Each wall is flat, endless, passes through zero and stands at right angles to its row. A trip goes straight from one point to another. List the walls that it crosses, first one first.

Walls:
(1): [ 6 29]
(2): [  6 -60]
(3): [ 16 -16]
(4): [27 26]
(5): [  7 -11]
(6): [-42  35]
(7): [-22 -10]
Trips:
[-38   5] to [-20 -30] -> 2, 5, 3, 6
[-32 -34] to [ 4 -6] -> 6, 7
[0 9] to [-41  59] -> 7
[-28  53] to [-18  13] -> 4
[ 20 -10] to [-19 -29] -> 4, 7
[ 0 -9] to [ 36 -40] -> 7
[13 30] to [ 5 33] -> none
[16 32] to [ 2 30] -> none

Walls:
(1): [-23  18   3 -10  21  23 -10  39  15  18  54]
(2): [-23 -64  -6  30 -13 -20  -3  16   8  20  14]
(3): [  1 -13 -53 -26  53 -52 -10  -1 -14  -9  16]
(4): [-77  15 -30 -26 -27 -39 -49  46  69  12  22]
(5): [  3  12   8  46  28  38 -27   6  49 -48  -2]
(6): [ -6 -23  -6  29 -33  12 -39  19  49  44   1]
(7): [-23 -26   0  41  -2   7   1  33  36 -19 -22]
(8): [ -2  -7  -9   4  12 -13  -9  34  -7  -6  43]
(9): [ 30  -6  16   4   0  28 -37  12 -47   5 -37]
Trips:
[-22  29  14 -10  30  12   2  15  35 -25  26] to [  2   2  13  58  35 -15  20  10   6 -34 -35] -> 4, 3, 1, 8, 2, 9
[ -1  36  -6 -15  36  -2  25 -44  26 -11  16] to [ -8 -23 -25 -13  46  17 -46  34 -16 -31  23] -> 8, 4, 9, 7, 2
[ 29 -13  -3   5 -65 -17  29  -4  -9  21 -37] to [-13 -54  16 -36 -32  21  -4 -18  -3  19 -67] -> 7

Walls:
(1): [ 19  38  -2   4 -13 -46  67  17  24  20   3  51 -12  51  15  12 -21  46
  15 -37 -14   8  10  35  56   5  -8  72 -29 -67  32  28]
(2): [ 16   0 -12  21  14 -18  20  13   2 -49  12  35  29 -31 -23 -25 -20 -49
  29  16  27   2   1  14  61   1  25  17  29 -17   8 -41]
(3): [ 11   7 -76  27 -15  43 -35  40  -7  15 -22 -17  -6  42  12  28 -31 -37
   0  -8 -47  16  18   5  -3   9  46  53 -18 -31   8  13]
(4): [-19 -19 -11 -15  -7  41  31  -7   3   6  -3  16   7  -7  40  -3  20 -86
  -9   8 -39 -48 -19 -37  41  46   5  16  25  18   6  29]
(5): [ 79 -12 -40  43 -14 -30  38   0  13 -15  56  47  14 -28 -31 -19  11  -2
   9  10 -35   7  19  11  -5   4   8 -33  27 -28  29 -36]
(6): [-51  -6 -12  16  17 -20 -47 -20   2 -15  -7 -10 -30  14  -8  15 -13  49
  -4 -42  42 -36   8  15  13  -5  61   2  -4  11 -31  36]
(7): [ 20 -20   3  19  36  19 -14 -43  16   8 -12  49  18   9 -20 -19 -44  39
  14 -36  -7  11 -14 -27 -29 -19   0  -6   2  -2   5  -5]
(8): [-13  16  -8 -13   7   4   4  -6 -10  48  -8 -10  87 -57   0 -12  30 -28
  24 -26 -17  12 -35  19 -25 -17  14  49  28 -18  -5   2]
(9): [ 44 -22  24 -68  -7  22  -7   6   9 -31 -15  21 -15  -6  41 -29   1  14
  10 -46  18  21   1   5 -49  34 -38 -19  34   8 -14  21]
(10): [ 11  20  42  22 -50 -22  29  31  27  24  24  10  -7   0   0  56 -18 -12
  -5 -30  46 -13 -10  25  21  -7  28  -5  41  -1 -12 -19]
Trips:
[  6  31   7 -38 -29  47  43 -11   8  38  31 -34  62   5 -10 -14   2  25
   3  -9   0 -10  35 -27 -25  12 -46   1  43  -1 -21 -14] to [ 39 -34 -36  -7 -13  21  15 -33 -33  46 -18   4 -25   6 -23 -50  28  11
 -41  15   4 -20  15 -31  -9 -58 -73  13  36  13 -26 -58] -> 10, 4, 8
[-11  23   7   4   2  26  51   4  40  39  49  -3  46  32   9  67  11 -16
  12 -54 -13  22  -8 -14 -31  26 -33   8  15 -28 -11  40] to [-10 -13 -17  -2  29 -23  35  16  -5  -6  22 -14  28 -45 -51   0  18 -49
  29  37 -52  35  40 -36   0   2   7   7 -18 -17 -66  10] -> 5, 7, 9, 2, 10, 1
[-67  -7 -38  17 -25 -86  -7 -28  -4  39 -70 -37   3 -39 -17   6 -13  -8
  39  39 -23   7 -31  24   5 -30  -7 -16  18  35   0 -11] to [-18 -19 -35 -24 -46  16  -4   4  -2 -42  -4  -9  37  11 -18 -63  -3 -26
  54 -24  58  -1   0  -2 -13 -16  32 -16 -24  27  -9 -36] -> 9, 7
[-23 -13  13 -28 -18 -10   8 -16 -46   4   1  34   5 -56  25  -7 -46  -7
  39  15  52 -25 -16  41 -19 -20 -32   3 -22 -24  15   9] to [-14   5  17  -5 -11  17  -8  38   8 -14  75 -30   4 -13  26  39 -14  25
 -29  18  23 -23  17  17  -9 -37  15  22  28   5 -17 -16] -> 7, 6, 1, 9, 8, 2
